Each row is a point. Before rounding, the points of a table are all equally far from one centre. They may lie mostly on one side of it. Where is the centre, to within rounding?
In the rows, zero is written as 128.

Points (7 x 2)
68, 120
81, 142
78, 139
95, 151
95, 151
76, 137
67, 115
Centre: 111, 109

Points (14 x 8)
148, 169, 142, 148, 162, 128, 124, 162
152, 114, 151, 122, 172, 113, 158, 131
174, 169, 142, 182, 182, 146, 131, 146
152, 113, 163, 171, 206, 119, 108, 188
178, 154, 160, 166, 189, 116, 141, 150
150, 129, 148, 150, 200, 88, 137, 150
134, 142, 177, 190, 166, 101, 140, 112
133, 147, 145, 166, 200, 118, 113, 167
147, 145, 146, 198, 206, 140, 140, 126
138, 133, 174, 207, 194, 109, 152, 157
160, 141, 130, 160, 198, 132, 167, 134
135, 139, 150, 173, 195, 111, 107, 112
144, 149, 149, 180, 204, 128, 127, 176
173, 118, 154, 161, 209, 94, 133, 139
Centre: 155, 99, 129, 188, 146, 126, 127, 150

Points (20 x 14)
140, 124, 105, 94, 210, 146, 171, 89, 78, 159, 131, 99, 104, 150
148, 86, 76, 48, 158, 152, 156, 105, 88, 109, 109, 108, 114, 177
125, 91, 82, 80, 201, 157, 164, 88, 86, 137, 117, 104, 158, 148
132, 89, 135, 111, 180, 173, 157, 98, 55, 140, 162, 103, 70, 146
124, 130, 55, 118, 150, 168, 162, 148, 60, 142, 147, 113, 133, 141
134, 95, 80, 110, 187, 194, 142, 102, 84, 158, 99, 80, 151, 131
88, 113, 122, 83, 193, 199, 159, 102, 67, 157, 99, 112, 121, 160
134, 111, 56, 71, 137, 178, 142, 109, 85, 145, 86, 84, 126, 131
127, 103, 88, 111, 185, 130, 150, 62, 122, 149, 103, 110, 122, 122
138, 116, 81, 99, 162, 162, 158, 73, 91, 140, 171, 137, 125, 151
104, 86, 108, 80, 167, 183, 176, 98, 85, 135, 132, 146, 85, 168
106, 82, 115, 152, 155, 196, 144, 80, 99, 129, 136, 111, 114, 110
83, 116, 100, 81, 196, 184, 160, 100, 80, 130, 102, 119, 113, 144
98, 133, 99, 77, 163, 193, 162, 89, 104, 184, 133, 96, 126, 164
121, 101, 159, 100, 201, 139, 129, 104, 75, 133, 145, 64, 106, 85
141, 118, 133, 87, 186, 189, 181, 129, 54, 137, 159, 126, 143, 118
90, 106, 91, 96, 169, 191, 172, 82, 78, 144, 120, 101, 130, 134
101, 109, 84, 103, 188, 149, 174, 107, 124, 170, 116, 73, 124, 171
138, 105, 109, 127, 189, 164, 158, 83, 68, 191, 117, 103, 144, 159
130, 86, 101, 51, 202, 153, 156, 104, 112, 140, 133, 128, 89, 169
Centre: 126, 104, 138, 99, 141, 145, 126, 138, 104, 143, 125, 110, 129, 144
